Each row is a point. The last column is the point's height on a tilted bowl or saddle (a function of degree 2), plus a little noise. Count its main directions that bend up, bend down and stay straight.

Points:
[[-29  -9  41 -12]
 [ 36 -31 -47  -2]
 [ 53 -46   5  13]
 [-44 -81   4 -95]
 [ 41   8 -14  34]
 [ 20  55  -9   4]
 [ 51  10 -15  33]
 [ 34  -4 -45  17]
 [ 25 -24 -51   2]
 [ 25  46  14  16]
 [ -6  20 -32  15]
 [-31  -5 -11   0]
 [ 26  31 -14  25]
 [-35  50   9 -30]
 [-31  17 -12   2]
 [-38   2 -19  -2]]
Directions: 0 up, 2 down, 1 straight

Points:
[[ -7 -27   1   6]
 [ 25 -29   3  -6]
 [ 23  17  68 -66]
 [  3   1  23   6]
 [ -9  21 -35  -5]
 [ 34 -48  23 -38]
 [ 39 -20  45 -48]
 [-80 -19  28 -39]
 [ 22  17  40 -19]
 [ 29 -45 -36 -32]
 [-28 -25  34 -12]
 [-23 -33 -49 -32]
 [ 29 -15 -10   0]
 [ 18  -4 -34  -6]
 [ 19 -43 -32 -22]
 [ 25  -2  65 -63]
 [ 33 -18 -51 -34]]
Directions: 0 up, 3 down, 0 straight

Points, 22 rows:
[[ -7  10  26  24  16]
 [  7 -20  14  19  20]
 [ 31  27 -69  27  38]
 [-19  31  79  39  27]
 [-32 -21 -41  25  17]
 [ 23   7  25  -3  19]
 [ 20  -2 -13 -33  16]
 [ 13 -23  -8  37  16]
 [  3 -17 -56  34  13]
 [-25  60 -80  27  54]
 [ 29  18   9  15  19]
 [-26  31  42  37  25]
 [ 42  58  31  12  27]
 [-22  15 -15 -39   8]
 [ -6 -50  39 -17  58]
 [  3 -38  43  -9  46]
 [-16   7 -42   6  10]
 [-20 -21  16 -40  32]
 [ 48 -42 -72   5  33]
 [-19 -48  45 -34  69]
 [-28  27  28  36  25]
 [  1 -47  11  13  32]]
Directions: 2 up, 0 down, 2 straight

Points (26 x 5):
[[-23 -69 -33 -19  27]
 [ -4   4  21  13   1]
 [ 20  23  45  -2  11]
 [ -3   5 -19 -18  13]
 [-56  47 -15  46  71]
 [-37  14   7 -16  12]
 [-13  42 -25  53  50]
 [  5 -30  25   6  -7]
 [ 24  13 -13 -32   9]
 [ 28  17 -10  19   9]
 [ 69 -47 -52  25  46]
 [ 24   5   4  29  12]
 [ 37 -11   4 -45  15]
 [-35  74  -2  -1  57]
 [ 21  19  15 -10   5]
 [-58 -57  64  -4 -76]
 [ -7 -42 -20  47  25]
 [-19  -3 -64  22  53]
 [  2 -15  25  28   0]
 [ 13  22 -22   0  11]
 [-69  -1  56   2 -28]
 [-19  32  78   5  13]
 [-50 -78  26 -21 -46]
 [-22 -33  -5  12   0]
 [ 13  10  28   0   3]
 [-44 -31   4 -27  -4]]
Directions: 3 up, 1 down, 0 straight
